Every row gives one point. Each copy is the shape, with its points in the same order, turned, moved and blurred by noise. Is it also mirrored, or only turned?
In the rows, 128 means zero.

Shape, 5 rows:
[[117 149]
 [ 97 151]
 [110  80]
 [139  81]
 [119 165]]
Copy 1, 5 rows:
[[106 150]
 [118 165]
 [183 134]
 [170 108]
 [101 156]]
Copy 1 is: mirrored
Copy 2:
[[103 114]
 [109  95]
 [171 131]
 [162 157]
 [ 89 110]]
Copy 2 is: only turned

Shape (10 x 4):
[[157  52 107 138]
 [101 169 137 148]
 [ 77 137 139 158]
 [123 139 109 115]
 [159 151 104 143]
 [151 151 165 117]
 [118 158 104 125]
 [ 81 158 114 160]
 [135  59 102 110]
 [159 131 130 151]]
Copy 1 (10 x 4):
[[160 116 109  53]
 [102 158 122 160]
 [118 175 151 144]
 [125 120 116 147]
 [ 98 122  81 132]
 [144 159  71 154]
 [109 123 121 156]
 [ 98 154 154 146]
 [172 102 129  78]
 [117 142  82 113]]
Copy 1 is: mirrored
Copy 2, 10 rows:
[[162 129 203  89]
 [135 116  90 149]
 [169 118  91 141]
 [121 148 133 135]
 [103 112 151 142]
 [ 97 118 110  92]
 [121 140 126 155]
 [157 123  96 174]
 [170 164 188  94]
 [120  97 147 118]]
Copy 2 is: only turned
Copy 3, 10 rows:
[[138 141 178  60]
 [119 152 107 171]
 [141 158 138 176]
 [107 119 126 133]
 [ 84 153 113 110]
 [138 131  74 116]
 [ 92 128 120 146]
 [109 158 135 180]
 [137 110 179  80]
 [116 163 114 100]]
Copy 3 is: mirrored
Copy 4 (10 x 4):
[[103  56 104 140]
 [152 155 171 134]
 [116 154 185 146]
 [157 122 134 151]
 [176  94 146 119]
 [157 148 126 102]
 [170 124 153 149]
 [141 139 206 154]
 [107  73  98 170]
 [144 102 138 104]]
Copy 4 is: only turned

Shape:
[[130 110 113 211 158 134 170 179]
 [161 149 158 126  90 134 140 138]
 [161 148 148 151 145 143 124  96]
 [106 106 166 150 156 155 157 168]
 [152 139 146 111 136 134 116 140]
 [ 93 147 150 128 131 117 133 192]
 [117 128 159 109 131 113 108 151]
 [116 104  96 172 173 138 188  99]
 [122 124 131  99 126 164 109 166]
 [155  98 120 195 139 117 135 119]
 [115 137 170 121 108 146  87 125]
 [ 91  77 121 162 141 133 187 172]
 [ 97 166 148 104 105 162  82 112]]
Copy 1, 13 rows:
[[154 124 168  89  68  55 118  99]
 [ 97 102 107 126  94 141 119 151]
 [115  83 107  92 139 119 152 118]
 [108  99 183 115 102 112 114  85]
 [110 119 117 114 139 139 114 112]
 [ 91 159 152 141  90 132 115  85]
 [114 135 132 145 128 152 131  92]
 [144 114 194  65 123  81 171 136]
 [ 97 135 152 133 152 121  94 113]
 [174  99 133 104 106  84 145 126]
 [ 85  97 127 165 143 128 139 104]
 [146 128 221 117  78  93 121 120]
 [ 58 128 118 156 163 116 158 116]]
Copy 1 is: mirrored
Copy 2 (13 x 8):
[[103 142 205  73 146 165  83 164]
 [105 181 128 120 130  94  74 106]
 [168 168 154 120 120 106  98 127]
 [133 133 138  68 148 167  72 119]
 [131 161 126 113 152 106 113 107]
 [ 97 138 110  89 186 137  78 144]
 [123 144  94  98 154 113 111 124]
 [145 100 191 129 102 170  96 137]
 [117 172 110 113 170 152 117  94]
 [128 153 184  90  89 130 118 156]
 [145 180  80 111 135 121 102 123]
 [ 89 105 159  80 129 190  82 132]
 [154 184  68 152 152 134 103 130]]
Copy 2 is: only turned
Copy 3:
[[107 155 206 118  87 162 183 148]
 [186 123 119 129 100 128 137 109]
 [144 107 101 145 116 168 160 141]
 [105 146 161 155  87 113 141 158]
 [134 129 119 145 128 146 123 112]
 [ 99 145 156 109  97 105 124  98]
 [118 122 127 120 135 113 119 115]
 [112 154 141 106  95 192 153 215]
 [127 173 121 152 127 129 113 112]
 [140 125 164 118 133 172 191 159]
 [131 133  88 138 144 101 146 113]
 [115 175 197 110  94 125 139 179]
 [118 153  46 127 124 112 136 104]]
Copy 3 is: only turned

Shape:
[[157 143 107 127 123  98 151 153 146]
 [107 100 143 138  84 146 153 139  92]
 [171 111 115 190 127 118 115 196 155]
 [114 117 149  86 149 124 160 108 149]
 [134 158 161 136  63  98 189 132 178]
 [119 177 122 104 164 168 112 141 141]
 [108  94 161 104 133 107 112 136  39]
 [ 91 156  96 165 172 132  99 129  77]
 [123 125  95 124 110 123 107 125 152]
 [150 104 144 157 167 129  81 158 118]
 [170 136 129 103 149 111 114  96 136]
 [124 137 117 147 110 150 158 128 109]]
Copy 1 (12 x 9):
[[132 139  90 164 158 155 132 140 140]
 [153  69 110 116  99 144 103 136 132]
 [196 147  95 111 169 179 127 174 173]
 [ 81 115 133 128 123 111 168 140 135]
 [ 85 128  51 138  99 189 146 144 113]
 [138 156 139 135 137 112 152  73 174]
 [160  51 183 183  99 122 139 150 142]
 [208 125 140 165 117  67 143 113 152]
 [151 136 133 127 151 140 145 108 100]
 [188 130 170 132 139 149 143 164 182]
 [116 164 173 163 135 133 131 148 125]
 [151 115 102 133 113 121 105 132 145]]
Copy 1 is: mirrored
Copy 2 (12 x 9):
[[137 158 129 116 161  94 158 138 129]
 [148 141  85 124 131 147  84 172 137]
 [124 123 105  36 175  92 150 151 144]
 [175 142 153 148 110 127 122 103 143]
 [147 141 111 160 199  69  85 113 129]
 [122 109 132 133 136 174 174 105 156]
 [129 134 137 128  62 148 107 212 132]
 [122  96  98 116 100 170 183 162  87]
 [118 158 102 103 125 119 136 104 121]
 [114 103 148  55 112 135 142 156 137]
 [122 162 180 116 128 132 143 116 114]
 [149 143  99 125 158 154 126 147 114]]
Copy 2 is: only turned
Copy 3:
[[142 160 169 154  95 134  90 151 146]
 [142  86 132 158 125 128 119 148  77]
 [160 146 105 164  84 158  29 145 144]
 [142 116 170 121 115 143 154 106 153]
 [191 115 198 114 106  81  87 162 124]
 [123 135 120 125 147 151 140 170 191]
 [121 119 112 208 150 120 156  96  96]
 [134 186  76 157 158 169 145 157 117]
 [116 147 120 122  84 125 114 149 132]
 [134 144  79 167 127 154  81  97 153]
 [ 99 163 157 126 131 123 111 101 158]
 [139 121 142 139 135 152 110 165 104]]
Copy 3 is: mirrored
Copy 4 (12 x 9):
[[169 125 146 117 120 147 165 134 150]
 [159 120 138 116 145 126  61 142 148]
 [140 161 139  59 101 127 158 178 123]
 [116 112 173 174 127 151 119 111 150]
 [207  77 190 132  98 151 121 133 109]
 [ 98 116 125 138 152 211 141 142 133]
 [101 102 103 105 145 112  74  99 202]
 [ 86  92  99 107 177 150 136 191 182]
 [135 120 150 118 170 133 150 135 116]
 [ 80 138 108  87 111 127 135 147 138]
 [119 110 112 158 126 133 167 106 131]
 [159 117 125 133 148 148 104 167 142]]
Copy 4 is: mirrored
